Each wall is flat, endless, passes through zero and stands at right angles to its row. A trip goes straight from one point to another. List the walls that it crosses, first one first.
In the rows, 128 means zero.

Walls:
(1): [108 118]
(2): [ 89 121]
(3): [153  42]
(4): [ 82 169]
(5): [137 125]
Trips:
[143 117] to [149 132] => none
[85 94] to [138  50] => 4, 5
[120 163] to [114 140] => 1
[ 90 124] to [115 159] => 1
[160 116] to [115  77] => 1, 2
[195 101] to [114 192] => 3, 4, 5, 2
[187 133] to [118 102] => 1, 2, 5
[ 71 106] to [ 87 118] => 3
[154  95] to [ 73 148] => 1, 2, 5, 4, 3
[131 104] to [ 68 125] => 5, 4, 3
[163 181] to [100 134] => 5, 2, 1
[110  78] to [116 105] => none

Walls:
(1): [162 156 112 213 146  79]
(2): [ 87 144 136 156  72 175]
(3): [125  96 155 144  83 181]
(4): [ 97 139 106 100 149  76]
(5): [132 152  64 170 166 103]
(6): [179 127 165 158 130 149]
(7): [ 73 102 209 190 112 173]
Trips:
[116 109 148 198 196  94] to [161 154 109 157  90 154] => 4, 2, 3, 7
[109  94 159 135  88 138] to [150  76 114  78  58 143] => 6, 7
[147  82  83  64 103 127] to [112 125  93 152 104  87] => 3, 5, 1, 2
[ 93  65  52 133 135 143] to [123 143 115 191  97 114] => 1, 7, 4, 6

Walls:
(1): [133 148 116 133 175 128  71 165  97]
(2): [137 171 102 148 138 126 117 142 120]
(3): [164 137  98 102 197 135  43 112  83]
(4): [204 100 130 141 156 120 137 115 113]
(5): [104  89 127 121 125 119 193 143  96]
(6): [ 73  88 115 126 159 136 156 131 123]
(7): [185 115 133 153 163 141 120 136 193]
Trips:
[ 89 110  63 192 143 142  89 143  27] to [124  70 140 168 135 144 135 153 115] => 4, 2, 3, 7
[105 171 189 156  55 148 111  66 105] to [ 71 152 103 135 168  73 120 144 124] => 2, 1, 6, 3, 5

Walls:
(1): [201  80 181  54 118  99 162  96 159 155 169 150 154 113]
(2): [ 87  80 111  89 174 126 136 105 142 111  26 157 195 170]
(3): [ 96 152 113 206 177 100 138 153 164  95 182 101 178 130]
(4): [113  73 134 165 158 157 103 130  93  95 163 189 125 151]
Trips:
[ 93 144 109 121 122 118 145 151  91  83 133 165 125 113] to [181  96 104 153 152 106 122 153 113 109 147 157  71 138] => 2, 3, 1
[166  89 129 105  61 145 153 156 153 119 149  99 154 103] to [ 25 137 101 105 199 126 170 122 181  88 128 123 147 166] => 3, 2, 1, 4
[106  79 131  69 101  79 193  87 120  84 165  74 116 143] to [127 138 145 118  99  96  64 138 148 197 115 163 122  69] => 2
[163 193 144 134 193 117 119 112 116 148  80 105 172  89] to [116  91 120 113 147 120  94 123  96 131 112  95 136 157] => 3, 4

Walls:
(1): [131 198 116 129 102 116 142  99  81  73 164 140  84  89 159 149 151  82
 155 125 137 151 135  99]
(2): [167 118 150 110  99 140 163 160 143  97 156  91 124 171 113 148 151  93
 142 140 107 145 178  39]
(3): [139 140 125 112 129 108 146  82 148 145 141 182 150  98  69 160 138  39
 102 205  98 192 205  92]
(4): [151 110 176 138 146 111 195 116 116 144 112  75 189 172 139 149 114 146
  59  89 133 102 125  94]
(5): [136 153 118  96 128 155 165 120  95 183 116 153 127  59 178 171  63  76
 182 118  73  61 193 110]
Trips:
[105 166 181 134 134 150 197 140 110 116 102 124 153 130 153 127 131  89
  95 142 178 102  60 156] to [ 81 112  83 172 138 118 114 135 110 113 120  87 152 158  13 160 150 146
 140 117 171 105 155  68] => 1, 2, 3
[183  81 102 169 192 148 145 120  94 139 127 130 122 155 104 145 117 161
  92 110 182 140 103 154] to [128 129 153 101  87  96  93  83  54 108 165 102 129 138 142 153 133 182
  93 129 102  81 164 145] => 1, 5
[157 100  53  59 101 202 186  89 140 153 167  73 135 149 176 161  64 145
 134 162  76  77 137 127] to [130 129 110  84 140 129 103 129 147 140 147 119  92 139  83  93 103 142
 146 116 166 119 132 154] => 4, 2, 5
[140 104 127 134 156 123  35 127 137  86 129 130  69 127  42 130 122 127
 151 131 136 134 166 140] to [ 80 136 205 125 135 127 110 126 164 101 178 142 136 179 131 159  97 178
 112 105  96 141 168 119] => 4, 3
[176 124 125 152 175 127 122 175 129 117 134 117 118 118 150  41 101  65
  86  54  90  92 100  83] to [103  81 149  97 107 140 159 131  87 135 104  82  78 113 107  86 131 160
 156 152 113 142 178 119] => 4

Walls:
(1): [153 123 116 120  85 152 122 105 147 178 130 200  97 119  60 143 151 168
 106 162 124 122 162 142  99 100 157  97 105  87 114  79 123 135  25 164
 161 167 166 134 127 125  96 156  80  83 159  91]
(2): [ 55 199 161 123 132 144  89 129 145 163 165 115 183 157 106 113 131 144
  72 129  81 125 109 125 152  91  73 150 199 114 123  92 113 139 130 146
 163  98 150  83 143 120 152  79  53 195  96 180]
(3): [160 141 106  87 106 163 102 172 151 113 158 139 119  80 105 113 119 199
 134  74  65 105 150 178  86 104  90  66 125 158 120 142  99 196 132 153
 116 152 141 155 147 153 130  97 107 141 115 148]
(4): [119 121  49 116 117  91 153 171 139 143 132 165 149 123 132 127  91 151
 159 135 172 103  87 116 111 125 104 157 178 136  59 104  92 188 114 162
 132 126 159 144 109 151 146 105 142 183 122 118]
(5): [166  53 118  80  95 134 111 140 149 138 175 106 127 100  99 188 112  68
 128 103  97  82 156 116 167 124 167 138 135 131 143 196 148 130 152 185
  82 157 129 150 154 136 126 154 217 156 101 169]
(6): [103  95 152 109 112 139 136 140 144 181  85 155  88 152 123 177 143 129
 180 149 142 163 117 139 111 128 175  88 149  92 167  96 160 154 147 154
 117 129 136 134  94 114  97 132 215 124 166  34]
(7): [187 113  80 157 109 158 139 108  65 129 142 128 119 130 120 116 146  61
 108 122 118 171 115 181 102 129 161 146  86  95  89 126 168 189 211 109
 165 153 213  71 148 116 157  95  51 146 111 152]
(8): [123 163 151 107 111 152 128  68 117 191 169 141 129 141 151 101 130 102
 132 108 150  96 136 118  98 144  62 160 143 174 152 102 100 124 139 121
 113  96 112  68  97 144  99  72 152  97 132 118]
Trips:
[135 214 127  73 104  92 115 112  56 154 190  88 113 124 139 162 141  93
 168 176  87 174 125 111  61 152 201 145 119 164 161 173 106 141 155 122
 148 155 166  83 141 104  72 106 120 114  98 159] to [156 168  86 173  89 146 126 121 158 115 132 127 136  62 110 107 134 137
  85 146 113 163 138  90 159  77 114 167 137 171 100 138  77 109  97 209
 124 121 159 119 141 142  59  23 139 173  90 157] => 3, 4, 1
[149 173  82 146 115 164 109 189 125 123 166 105 124 129 108  96  94  71
  74  93 122 110 247  96 115  68 113 185 147 149 124 178 165 134 209 127
 191 134 126 106 126 129  84 115  58 109 120  71] to [149 142 130 147 118 100 112  76 131 181 150 127 157 139  94 141  87 179
  75  77  75  92  58  58 208 127 226  85 149 151 130 128 134  44 149 116
 112 103 103 119 148 132 107  97 104 123  86  86] => 3, 7
[ 89 175 119 146 104 106  80 132 171 109 165 145 113  86 170 107 115 121
 160 128 120 166 185  97 151  82 105 153 142 166 129  99  96 156  96 135
 187 184 184 122 146 185 118 103 117 101 146 131] to [146 143 163 110 106 186  84 103 159 130 127 188 140  73 134  77 121 158
 136 146 147  75 107 125 146 146  97 147 132 169 187 124 137 101 123 113
 119 191 187 120  90 138 136 163 142 136  77 181] => 5, 4
[ 88 104 116  87 161  78 126 129 131 111  82 131  95 181 103 121 116 159
 148 133  58  95 133 140 127 139 185 166 108 146 147 107 166 126 150 136
  92 167 177 116 191 198 144 207  79 150 144 105] to [183 130 183 111 113  73 170  86 149 161 138 133 115 163 126  75 113 166
 106  60 162 127 104 139 161 157 205 171 102 147 155 117 139 117 104 119
 137 124 103  84 183 134  79 143  70  66 145 131] => 3, 6, 5, 8
[151  89 139 181  67  59 105 216 160 108 161  74 157 147 138 117 127  94
 103 159 138 159 189 146 158 132 142 137  82 138 129 135 100 146 198 172
 105 122 173 101 140 168 139 146 179 144  69 160] to [ 94 213 152 137  41 193 131 124 155  71  54 223 188  60  81 143  65 123
 106  54 170  61 104 115 178 134 136 154 117 175  92 111  90 179 101 115
 112  91 131 152  92 142 152  72  83 162 202 130] => 2, 8, 7, 5, 1
[132 123 163 148 116 152 122 123  74 175 135  65 145  70 144 110 164  41
 119 141 178 186 179 102 182 143 149 131 168 101 169 137 186 112 153  78
 114 148 165 106 107 162 155 122 100  53 148 114] to [ 90 131 122 165 141 144  65  96 147 156 137 183  90 107 160 181 185 154
 186 148 132 117 117 102 160 145 142 103  73 161 128  93 210 125 102 130
 157 136  63 155 119 143  97 115 117 162  84  77] => 5, 1, 7, 8

Walls:
(1): [176 143 184 165  87 114 119 138 133 106 116 196 158 149 139 117  98  91
 188 128 171  68 104 145 143 100  88 150  85 158  78  67 136 159 100  99
 148 125 142 105 125 104  80 196  97 150 183 154]
(2): [ 72  86  95 189 190 115 125 135 117 106 107 109 150 112  81 164 110 158
 141 125 140  79  61  92 126 126 115 141  74 120  63 118  72 182  76  46
 146 166 144 141 103 144  71  63 141 122 178 105]
(3): [203 140 130  90  96 122 183  95 119 117 166 131 202  66 121  97  89 164
 132 178  97 112 143 163 152 111  88 161 100  91 146 131  87  82 180 207
 138 120  93 141 101 118 115 189 122 109 156 124]
(4): [136 117 116 144 135 119 151 112 172 116 171 125 154 103 153 158  90 122
 155 138 106 117 122 151 122 167 104  79 148 168 116 156 133 161 134 133
 157 146 141 114 112  87 124 151 126 166 131  88]
(5): [138 114 153 178  89 166 141 164 165 166 166  74 124  68 104 164 138 151
 112 112  98 147 108 198 138 138 130 112 154 115  70 141  83 126 174 119
 186 138 157 124 113 118  64 103  31 115 127 128]
(6): [102 103 131  78 113 204  93 115 134 121  43 115  85 151 183 133 134 113
 125 131 127 163 139 117 136 151 109 149 135 116 125 163 105 175 127 110
 109 176 165 154 145  66 176 135 140 125 104 138]
(7): [123 175 135 113 121  81 105 104 122 141 151 103  67 100 112 163 126 150
 115 119 115 132 100 102 104 158 116 132 132 178 135 148  67 178 139  92
 133  98 140 135  85 121 110 149 149  71 136 144]
(8): [165 149 100 103  84 114 152 122 103 153 153 150 121 141 147  86 164 149
 146 134 110 107 134 134 142 136 139 134 150  40 124 143 120 126 144 118
 119 147  75 104 162  96 141 131 149 143 174 128]
Trips:
[141  46 141 138 139 127 135 156 132 125  94 154  80 147 106 117  70 129
 149 171 127 131 114 161 154  94  86  75 162  77 131 106  78 142 115 133
  68  99  84  92  97 145 132 127 169 137  62 135] to [132 166 145 143 172 126 159 120 145 118 192 158 184 138 212 153 128 163
 131 143 111 145 162 107 152 150 152 101 137 107 141 142 114 146 108 156
  99 108 154  86 178 171 161 170 147 155 138 145] => 2, 4, 6
[116 129 152  88  98 122 138 107  49 138  85 185 118 167 108  97 133 120
 144 132 132 100  94 111 124 145 118 123 141 142 116 167 149 122 119 156
 127  94 137 175 115  87 116 131 136 129 232 164] to [118 127  44 128 102 165 118 170 181 154 164  98 131 111  94 113 101 119
 107 125 133 117 141  77 143 103 179 151 137 162 136 138 147 138 137  84
  99 111 113 160 110 119 114 143 124 108 108 103] => 2, 3, 1, 6, 8, 5
[137 149 126 111 152 148  99 192 136  29 140 127 110  81 103 184 161 128
 122 125 181 143 120 126 102 154 114  87 118 137 167 131 175 119 145  97
 134  82 136 166 151 167 128 108 134 188 162 105] to [129 143 108 121 148 146  87  75  81  76 137 103 142 143 132 118 100  81
 127 148 113 176 191  97 154 206 131 120 187 108 155 135 170 159 120 120
 133 161 119 146 101  30 124  70 148 146 130 191] => 6, 2, 8
[161 200 182 154 105 206  93  85 185  92  78  73 113 141 153 132 186 181
 180  91 178 152  99 165  88 101 149  51 140 168 124 119 103 125 138 119
 154 106 103 121 108 164 133  96 149 138 115 136] to [165 126 115  76 105  88 171  94 139 115 191 143 151  98  78  77 162 162
 191 175 151 197 201 187 154 113 102 142  65 120 132 125  92  69 145 106
 115 117 119 101 118 122 141 127 174 138 160 153] => 6, 3, 8, 7, 5
[156 162 150 110 124 107 148  31 109 162 144 108 135 105 124  93 188 117
 118  99 106 144 176 157 134  81  96  82  86 118 128  95 151 107  99 139
 145 105 144 131 100 151 129 144 160 123 143 158] to [144 151 152 128  97 182 136  88  85 186 113 183 149 107 140 140 152  88
 158 106 123 198 125 108 132  97 105 132 164 117 120 170 128  99 138 171
 149 145  95 117 109 130 143  97 177 153 166 137] => 7, 1, 6

Walls:
(1): [159 110 135 125 216 106 112 181 127 153 158 140 191 160 134 158 109 153
 167 132 120 155 140 196  90 128 101  97 173 201 161 159  66  67  74 130
 129 119 195 131  93 127 174  75 114  67 115 173]
(2): [154  69  91 144 185  88 147  91 166 117 105 146 130 107 142  71 142 100
 167 163 165  92  77 110 100 111  92  88  89 162  92 123 113  70 190 156
  89 173 148 154 114 160 113  43 110 108 101 109]
(3): [ 59 147 122 106 117 124 135 138 132 112 141  91 109 170 169  95 117 169
  58  94 113  80 184  97 122 115 124 144 165 153 122  75  90 135 119 120
  71  66 137 138 149 155 139 144 149 162 110 154]
(4): [ 64  90 135 148 102 103 113 104 152 136 120 128 151 114  99 154 137 128
 131 156 114  94  89 177  86  85  59 134  82  73 142 111 118 117 144 112
  95 136 127 186 148 113 146 149  86  54 148 155]
(5): [115 105 110 128 109 159 117 103  98  68  97 139 156  57 132 139 124 108
  99 141 128  87 134  83 113 142  55 135 162 141 117  84  91 166 120 137
 135 113  55 144 218 111 141 185 106 146  81  82]
(6): [112 100 160 107 172 109 131 151 147 109 138 103 147  93 104 124  84 116
  91 162 155 109 148  82 181 118 157 201 142 147  92  58 103 143 168 123
  47 146 111  94 128 123 101 142 113 181  94 149]
(7): [182 119 113 130 173 120 158 122 127 136 147 122 115 142 162 148 120  98
 170 135 149 147 179 106  74  96 137 172  90  84 106 109 145  88 114 165
  95  59  99 179  98 149 105 166 177 143 154 130]
(8): [ 95  61 170 137 149 155 100 135 100 108 131 117 131 141 117 100  97 135
 186 115 133 153  87 152 126 106 121 112 143 100 134  96 193 132   7 127
 142 131 145 185  61 150 142 111 123 114 143  99]
(9): [109 105 125 131  84 126  59 145 171 134 147  96 160 148 129 101 102 114
 147 168 100 152 124 153 123 120 185 162 136 143 124 129 127 138 128 141
 137  91 102  97  89 102 103 121 146 138 112  97]
(10): [161 149 159 162 106  88 176 151 129 142 118 171  86 121 133 141 131 171
 109 124 104 159 150 124 169 102 171 110 152 190 116 136 190 102 119 197
 119  77 134 137 115 105 108  90 116 191 119 105]
(11): [119 125 180 110  83 106 158 101 147 149  73  85 119  56 125 116 163 177
 169 160 134  85 150  95 133 153 113 120 147  85 159 202 159 157 133 108
 147 122 170 132 166 145 101 159 143 153 109 167]
Trips:
[154  88 171 111 120 176 141  96  99 120 143 124 109 151 106  98  56 148
 150  91 167 123  79 111 112 122  73 183 152 111 109  97  81 134 154 133
 156 151 156 169  96 112 141 114  81 107 135 150] to [171 112 184 136 129 158 130 143 127 118 143 132 117  93  86 152 129  96
 108  95 118 127 106 120  94 193 121 132 104 152 134  65 176  93 122 166
 147 127 146 111 136 226  99 109 125 100 125 101] => 7, 4, 10, 1, 6
[102 113 148 108 109 160 156 153 107 100 190 153 125 112 113 172 111 108
 122 156  81 122 128 166 105 130 127 158 125 122 122 151 154 144 166 188
 121 157 111 152 142 140 126 146 136 167 106 130] to [154 201 110  71  98 101 134 117 128 172 236  90 122 106 162 144  71 113
 166 166 148 125 116 121 225 115 160 134 130 136 133  98 108  78 144 111
  65 145 105 163 136 108 134 158 105 146 139 116] => 3, 4, 5
[111  67 107 119 116 156 133  76 130 139 225  94 183 105 120 105 146 174
 134  89 135 115 164 127  63 139 135  74 144  99 127 179 185 167 117 132
 163 138  91 129 132 119 148 110 192 191 119 115] to [152 157 111 111 105 131 117 130 119 135  97 154  27 145 128  91 143  79
  97 109 145 150 140 121 191 103  85 134 122 105 126 135 121 109 128 179
 107 112 128 174 211 139 119 140  92  90 139 131] => 9, 10, 8, 4, 2, 11

Walls:
(1): [ 92 110  91 113 164 118 129 119 116 106  76  80  97 170 134 201  83 135
 206 183 158 101 163 141 136  84 117 148 156 134 119 143 143 120 124  92
  95 111  61 117 119 169  76 152 119 119 146 120]
(2): [134 112 141 121 139 140 180 111 160 123 108 111  97 150 135 130 133  69
 100 156 153 149  81  87 154 134  92 118  67  68 101  75 162  96 146 131
  76 115  65 108 135 162 104 161 143 118 108 138]
(3): [ 23 183 192 103 110 141 182 167 142  79 149 103 192 145 163  47 106 156
  50 125 126 155 163 151  91 109 164 128  93 238  91  87 156 155 138 143
  85 184 118 146 142 117  83 111 111  45 147 176]
(4): [136 137 143 133 146  92 160 121 137 113 130 141  87  95 181 111 153 106
 109 114  90 195  49  94 121 153  81 149 204 152  98 110 117 119 128 112
 121  98  40 122 172  86 116 115 132 136 120  98]
(5): [151 131 177 124  47 114  80  76 149 174 112 116  59 159 102  67 128 172
 125 125 124  60  90  99  91  88 135 115 141 152 101 130 156  45  96 171
  69 142 182 172 193 144 101 154 103 213 153 138]
(6): [116 113  82 109 122 112 184  91 104 166 141 164 103 116 109 135  99 128
 114  93 142 144  80 146 112 100 135  72  85 144 134 175 129  95 142 102
  83 157  41  91  92 117  98 134 173 151 116 123]
(7): [158 123 154 137 164 120 116 177 157 159 102 194  72 110 120 158 115 116
  49 144 147 120 153 130 119  79 158  46 196 135 196 107 100 114 107 121
 116 109  57 136 108  93 143 162 150 105 129 118]
Trips:
[147 108 131 151 135  84 108 158 125  77 107  84 181  58 128 142 117 108
  39  85 150 139 121 134 136 147 144 172 127 129  79 159 178 143  56  89
 175 139 157 101 147  87 140 150 183 195  47  86] to [159 121  97 177 128 148 136 161 145 158 144 206 203 147  96 127 152 139
  86  68 115 144  71  55 109 153 131 174 107 151  90 149 118 100 122  51
  81 202  79  62  97 145  42 120 171 112  95  68] => 6, 2, 3
[145 140 109 161  86  85  90  63 102 154  71 103 118 209 102 100 113 132
  86  98 107 148 111  88 143  70  99  87 123  92  86 130  94  54 103  62
  78 133 126 122 139 137  54 167 107  84  90 157] to [156 101 139 117 159 186  65 126  58 176 116 107 170 105  75 143 123 122
 130 164  98  89 128  67 160 172  76 116  67 122 151 107 171 151 160 179
 170 145 135 174  74 176 131 133  76  91 121 193] => 4, 7, 6, 1, 5
[113 147 189 155 125 150 104 103  86  77 179 111 115 100 135 117 120 162
 144  94 128 145 127 178 134 163 134 171 190 127 143 120 154 133 122 110
 131 157  95 136 123  95 146 130  86 138 147 157] to [118 112 120  47  35 155 123  77 141 155 124 151  85  56 134 102 104 101
 100 136  41  80  82 142 138 153 156 198 130 149 146 120 164 155 131  94
  57 104 119 175 125 136  99 132 107 132 165  80] => 5, 6, 2
[109 130 157 129 138 107 151 197 108 126 163  47 113 120 114 162 160 175
 119 158 120  58 135 140 157 116 101 172 132  89  86 172 116 149 132 106
 137 106 130 143 216 112 127 132 136 220 135 189] to [109 131  75 116 130 139 148  87 110  88 103 136 121 118 176  66  59 138
 168 129  47 109 163  88 119 180 122 151 113 140 104 122 155 110  94 105
 142 116 187 146 142 169  84 155 101 128 137 141] => 3
